Every row gives one point. The window is the flat piece filled in between its corners: a triangle in 3 columns, a solid with four corners in 4, and so on. A path goes straight from each point to the next, and from the last back to the first. After which points does the path pass through the window?
(in the rows, 128 means zero)

Window:
[[154  92  90 179]
 [190 126 202 133]
 [ 90 138  68 165]
 [177 167 140 140]]
Path:
(1): [156 122 129 203]
(2): [178 100 106 137]
(3): [139 142  96 130]
(4): [138 155 121 180]
(5): [156 161 171 149]
(6): [156 154 143 112]
(7): [179  89 108 125]
(8): [182 117 140 220]
(9): [195 158 188 200]
(10): [207 120 174 100]
(11): [164 111 142  95]
(12): [156 125 166 164]
(13): [187 132 195 158]
(14): [180 120 182 101]
(15): [172 148 147 112]
(16): [172 176 179 179]
Through the window after points: 3, 13

Window:
[[152 118 129 105 165 174]
 [151 181  94 125 186 199]
 [  8 149 109  88  96  78]
 [191 114 109 161  91 198]
 [130  78  83 176 115 147]
 [ 61 121 147 170  95  92]]
Path:
(1): [ 20 114 142 109 128 163]
(2): [111 154  97 117 105  72]
(3): [114 133 106 117 152 110]
(4): [ 54 111 122 124 129 177]
(5): [148 107 110 161 102 194]
(6): [211 129  99 153 101 109]
(7): [138 171  87 126 143  89]
(8): [ 69 108 115 153 111 196]
Through the window after points: 1, 5

Window:
[[168 183 163 109  91 172  92 114]
 [177 132 122 119 183 187 127 169]
 [194 143  49  98  88  30  98 173]
 [ 47  68  67  58  56 143 136 115]
 [ 68 165 104 109 116  89 119 120]
 [  7  97 169  97  71 116 181 114]
 [ 89 105 146 144 114 114  96 112]
 [145 110 145  70 178 164  72 186]]
Path:
(1): [135  98 109  60 158 101 122 100]
(2): [150 128 120  93 148 141 124 126]
(3): [120 129 118 140 117 181 112 193]
(4): [ 84 109 130 106  98 145 116 165]
(5): [128  70 139  44 131 146 141  79]
(6): [107 114 140  53 124 121 147  90]
(7): [ 73 138  95 118  81 146 114 182]
(8): [ 48 147 105 154  54 109 128 145]
(9): [ 92 125 115  97  93  91 150  83]
(10): [191 134 110  73 160 149  95 102]
(11): [165 150 114 126 137 163  89 174]
(12): [ 90 116 110 115 104 150 118 198]
Through the window after points: 2

Window (9 x 9):
[[125 128  68 144 157 199 141  66 131]
 [151 154 119 129 121  66  72  81 126]
 [ 72 137 138  93  17 125 202 119 155]
 [170  72 144 177  57 155 168 167 126]
 [113 155 238 137 145 161 118 169 182]
 [186 131 190  61 173 145  40 180 152]
 [ 98 113 222  66 133  75 146 129 166]
 [ 68  57 110  74  31 189 112  57 175]
 [ 54  96  69 126  55  47  66 169  92]]
Path:
(1): [144  90  84 139  77 140 141 164 236]
(2): [120 110 154 134  75 141 112 122  62]
(3): [ 76 118 169 122  62 124  93  95  70]
(4): [ 86  94  92 128  91  93 160 151 216]
(5): [121 112 112 134 124  91 109 151 196]
(6): [122 121 159 114 112 134  77 129  94]
(7): [ 91 116 189  87  76 138  82 121  62]
(8): [103 120 118 106  82 102 124 149 161]
(9): [123 142 134 132 123  90 106 173 166]
(10): [132 141 180 106 114 110 105 159  90]
(11): [108 138 160 111  94 139 139 104 117]
(12): [117 106  96 104 104  69 118 120 222]
(13): [131 119 140 126  95  99 138 161 213]
(14): [110 109 196  97  63 129 115 132 117]
(15): [133 125 166 118  95 114 103 123 108]
(16): [143 126 122 119 101 117 121 127 163]
Through the window after points: 7, 11, 15

Window (9 x 9):
[[ 80 128  54 115 190 118  97 189 113]
 [ 36 245 141  51 183  56  39  94  94]
 [ 82  82 128  92  74 158 154  99 111]
 [ 98 152  40  34 104 245 100 141  80]
 [179  42  66 144 142 178 112 133 142]
 [122 121  94 208 103 115 128 101 143]
 [133 148  98 168 214 123 154 100  89]
 [157 101  69 115  57  78 163 123 177]
 [164  92 153 153 144 155 137 229 161]]
Path:
(1): [150 102  82 141 108 130 126 151  95]
(2): [151 105  92 156 128 110 110 179  97]
(3): [129 128  87 146 161 140 126 148 181]
(4): [ 77 140  96  83 149 160 118 144 215]
(5): [126  96  82 121 116 120  91 154  71]
(6): [ 96 141 100 129 112  55 104 132  50]
(7): [ 98 149 117  94 154 162 119  92 175]
(8): [ 80 164  98 119 128 125 121 100 189]
(9): [119 143 103 125 123  85 106 121 104]
(10): [141 117  93 115  65 126  84 178  55]
(11): [ 75  94  89  85 142 165 145 109 174]
(12): [ 94 168  98 151 195 154 131 111 195]
(13): [ 95 126 105 115 160 149  89 135  60]
(14): [137  98 100 153 123 128 111 154  69]
(15): [149  72  73 124 153 178 136 100 179]
(16): [131 106  69 129 154 172 153 128 159]
Through the window after points: 6, 8, 14

Window, 11 rows:
[[ 54 106  53 148 208  67 173  85 115 100 162]
 [131 154  96 184  92 143 109 157 146 119  95]
 [136 183 174 154 143  75 119 173 140 113  72]
 [ 48 135  68 114 207 126 243 105 182 127 160]
 [155 121 168  87 132 172  56 121 169 111 121]
 [182  74 155 101  93 130 133 162 143  96  95]
 [193  95 175 159 157 165 101 166 133 161 113]
 [189 132 201 114  76 165 113 100 103 154 116]
 [ 53 136  63  93 170  94 168 170 117 150 179]
 [249 152 132  92 129 165  96 137 117 122  90]
 [ 79 107  48 107 174  59 173  94 187 185 148]]
Path:
(1): [ 84 116  92 103 166 117 157 110 149 168  87]
(2): [124 126  90 131 156  68 146 126 164 140 173]
(3): [186 173 147 126 125 113 140 139 174 122 202]
(4): [118 100 115 117 134 116 119 132 121 144  80]
(5): [118 108 131  99 145 158 120 141 116 135  59]
(6): [201 147 155 158 107  71  85 141 169 126 168]
(7): [151 139 143 149 155 112 177 137 133 114 178]
(8): [127 115 102 122 152 128 139 143 128 155  97]
(9): [ 64  88  96  74 178 122 154  92 126 163  68]
(10): [130 131  92 141 144  83 152 115 165 143 172]
(11): [173 138 151 132 122 130 123 124 151 132 138]
(12): [112 121 154  82 125 151 126 115  90 148  71]
Through the window after points: 1, 9, 11

Window, 12 rows:
[[169  87  49 138 114 129 166 158 249 107 119  76]
 [166  98  29 133  93 147  89 131 222 130  95 108]
 [ 67 162  95  82 129 147 146 119 102 117  94 152]
 [118 148 104 110 124  99  99 134 100  63 113 121]
 [107 158 124 125 153  82 129  85 107 140 104 142]
 [143  86  55 119  85 122 119 179 202 169 142  78]
 [158 121  44  60 137 152 125 104 142 126 147 104]
 [ 86 114 112  89 172 113 102 121 125 104 129 177]
 [ 85 110 150 134 122 147 126  85 100 111 127 132]
 [122 178 197 125 138 126  94 136 165 104 107 130]
 [117 116  87  91 188 153 122 129  58 128  84 132]
 [107 191 165 193 135 134 118 138 135 111 158 168]]
Path:
(1): [133 144 171 113 116 124 122 138 153 108 108 160]
(2): [150 111 136 112  84 140 134 136 153 105  97 164]
(3): [ 83 182  67 141 183  96 105 108 147 129 172  86]
(4): [ 81 150  64 125 145 155 100 113 193 110 137  93]
(5): [181  86 103 119 113 128 149 161 152 113 112 137]
(6): [167 116  99 114 118 115 149 133 129 117 125 144]
(7): [ 86 149 104 115 144 133 108 132 152 109 125 102]
(8): [119 116  68 136 134 146 107 122 184 114 121 102]
(9): [179 126  80 101  97 127 127 137 159 132 114 142]
(10): [187 113 100 113 119 113 133 134 137 106 127 184]
(11): [114 136  72 114 127 149 111 122 163 130 125  98]
(12): [105 125  91 101 142 133 114 121 148 118 121  81]
(13): [146 121 101  95 129 123 129 137 159 109 103 174]
(14): [156 113 116 122  85 131 150 138 145 137 116 151]
(15): [109 140  84 133 156 139 108 130 169 121 122 112]
(16): [100 173 136 134 163 122  91 109 143 118 116  94]
Through the window after points: 8, 10, 16

Window (14 x 14):
[[140 156 129 132 190  63 110 201 223 135 194   7 132  57]
 [ 59 162 171 152 102 197 147  41 130  88 200  39 141  65]
 [147  98 116 106 129 114 160 121 110 133 114  53 158 140]
 [143 144 140 146 149  74 124 155 155  90 134 118 139 135]
 [156 111 161 123 135 121 125 166 138 188 115 126 165 125]
 [125 111 122  91 124 167 161 144  97 143 135 112 112 176]
 [130 126 168 175 129 151 198  52 173 157  90 125 111  95]
 [122 118 104 191  76 112 142  90 134 140 105  85 109 142]
 [107 118 111  88 135 126 150 145  66 147 163 144 146  99]
 [130 123 142  85 160 107 110 135  71 180  86 107 118 158]
 [123 140  80 118 123 106  98 110 188 102 133 128 147 125]
 [132 105 134 106  94  82 148  95 156 140 149 152 125 161]
 [ 91  67 127 130 159  99 110 125 141 135 121 181 142 149]
 [ 68 131 124  85 127 116 166 149  96 159 128 137 167 159]]
Path:
(1): [135 141  81 165 156 130 149 120  96 177 196 131 163 139]
(2): [137 152  94 116 167 111 151 110 126 175 164 115 162 166]
(3): [124  75 158 122 104  97 128 149 161 118  84 126 104 108]
(4): [115  96 151  87 114 116 138 134 129 116  95 110 134  93]
(5): [152 129  98 154 145 118 160 112 113 171 158  73 159 172]
(6): [153 139 121 168 143 113 158  58 140 151 159 120 170 136]
(7): [ 96 114 142 102 106 121 124 160 177 115  99  83  92 113]
(8): [132  95 147 102  98 114 142 130 134 122 102 115 130  87]
(9): [118 137 130 147 135 131 141 123 131 155 144 101 141 151]
(10): [134 127 119 119 140 117 142 118 103 162 139 104 142 150]
(11): [104 109 134  88 128 114 123 145 115 124 101 120 126 107]
(12): [115  99 155 109 107  97 146 142 137 106 102 105 132 116]
(13): [144 148 121 150 162 117 130 126 140 148 150 124 138 149]
(14): [124 128 123 126 133 135 156  98 112 137 140 108 152 160]
(15): [116 100 129 102 110 122 132 127 125 128 110  97 124 110]
(16): [105 111 163 106 117 123 149 108 153 120  93 114 118  98]
Through the window after points: 4, 8, 10, 12, 16

Window, 14 rows:
[[ 79 100 143 171 151 137 179 148 174 150 139 109 125 165]
 [170  98  50  87  97 162  84 173 136 163 105 131 149  98]
 [162  75 150  56 113 123 102 152 102 135  68 142 160 126]
 [187 133  47 126  95  67 139 161 123 124 128 111  99  76]
 [212 159 152 117 148 160 172 118 109  87 155 147  92 156]
 [121 137 143  72  64 164 125 122 160 115  97 117 134 103]
 [179 100 169 132 134 145  83  87 160  85  71 115 193 103]
 [140 159 132 119 180 101 119 115 133  75 189 110 154 173]
 [110  72 128 121 113 124 119 156  35 134 143  80 169 117]
 [126 144 120 132 122 127  28 132 160  47 120  96  80 141]
 [107 168   7 108 158 141 158 133 104 107  70 173 100 112]
 [107 204 114 157 125 137 141 123 135 110 100  92 155 197]
 [117 174 134 177 149 116 134  80 160 156 159 119  53 145]
 [190  78 129 122 104  91  86 149  62  83 179 222 108  98]]
Path:
(1): [127 101  44 117 110 145  95  74 137 102  77 131 108 196]
(2): [139 126  99 106 139 128 147  86 132  92 148 119 119 161]
(3): [155 141 169 142 155 111  82 186 122 113 135 130 171 118]
(4): [160 134 142 118 139 144 118 141 136 105 102 110 131 109]
(5): [ 88 131  60 129  79 118 144  85 159 145 120  99 152 207]
(6): [144 101 122 118  84 174  94  41 155  86 120  98 150 187]
(7): [153 127 135 125 146 114 105 164 131 113  94 127 143  95]
(8): [135 155 117 124 142 172 100 167 112 130  99 113 164  74]
(9): [142  88 122 111  91 100 108  99 153 103 115 123 134 149]
(10): [148  84  96  90 135 154  97 105 113 121 106 128 147 190]
(11): [134 152 178 133  92  90 139 193 103 122 108 104 153  29]
(12): [124 149 165 128 181 135  96 160  78 130 117 128 115 109]
(13): [150 111  94 115  75 133 137  88 178  92 138 133 133 156]
(14): [141 113  96 141 105 147 124  57 123  83 121  93 105 131]
(15): [135 148 127 112 136 126 111 167 146 134 105 121 140 128]
(16): [161 149 139 131 150 124 136 160 121 120 150 128 130 106]
Through the window after points: 2, 6, 10
